Each point is reached from the start by the listed moves, each made once or not at all, plus a little noise. Say if it took an odd or an even number of moves. Then give how often each move was made.

Moves:
(1): [ 46 -43]
(2): [67 36]
Start: [-20  33]
Points:
[47 68] => odd (0, 1)
[26 -9] => odd (1, 0)

Moves:
(1): [ 26   4   5  -7  -7   2   5  -4  14 -18   6  -6]
(2): [  5  22  -7 -14  -8  18 -11   8   2   0   7  -1]
(3): [ -7  -2  22  13 -10   5  -1  -4  -5   7  -7  -9]
(4): [ 3 16 -5 16 10  4  5 -4 -1 16  0 -1]
(5): [ -1  11  12   2   8 -11 -17   4 -10  -7  18 -12]
(6): [ -6   3   0  -4   7  20 -10 -13 -11  -6  19   4]
(7): [-15  16   3  -8  25  15  13  -5   2   0 -22  -2]
(8): [ 14 -19   2  12   4   7  -3  22   8   4  -9  10]
(9): [-18  24  11  27  -6 -18 -15 -10  43  -2   4   6]
(10): [13 -4  0 -5  2  1  0 -1 14 31 11 -8]
(11): [-20  -8  14   8   6  -6  18  15 -12   1  16   2]
Start: [-2 26 -2 19  4 36 11 12 -3 10 15  7]
Points:
[ -8  95  14  44  46  72 -28  13  43  46  44   2] => even (0, 1, 0, 1, 1, 1, 1, 1, 1, 1, 0)
[15 34 46 32 -4 53  3 52 -6 -3 45 -9] => even (1, 1, 1, 0, 1, 0, 0, 1, 0, 0, 1)
[-22  62  12  33  25  34   9  -6  56  38   9   2] => odd (0, 0, 0, 0, 0, 0, 1, 0, 1, 1, 0)
[ -6  53  49  20  29  88   6  33 -16  -9  41  -6] => even (1, 1, 1, 0, 1, 1, 1, 1, 0, 0, 1)
[ 9 66 14 59 29 46 17 11 63 10 -5 15] => odd (1, 0, 0, 1, 0, 0, 1, 1, 1, 0, 0)
[25 53 19 36 17 50  8 53 -2  7 52 -1] => even (1, 1, 0, 1, 1, 0, 0, 1, 0, 0, 1)
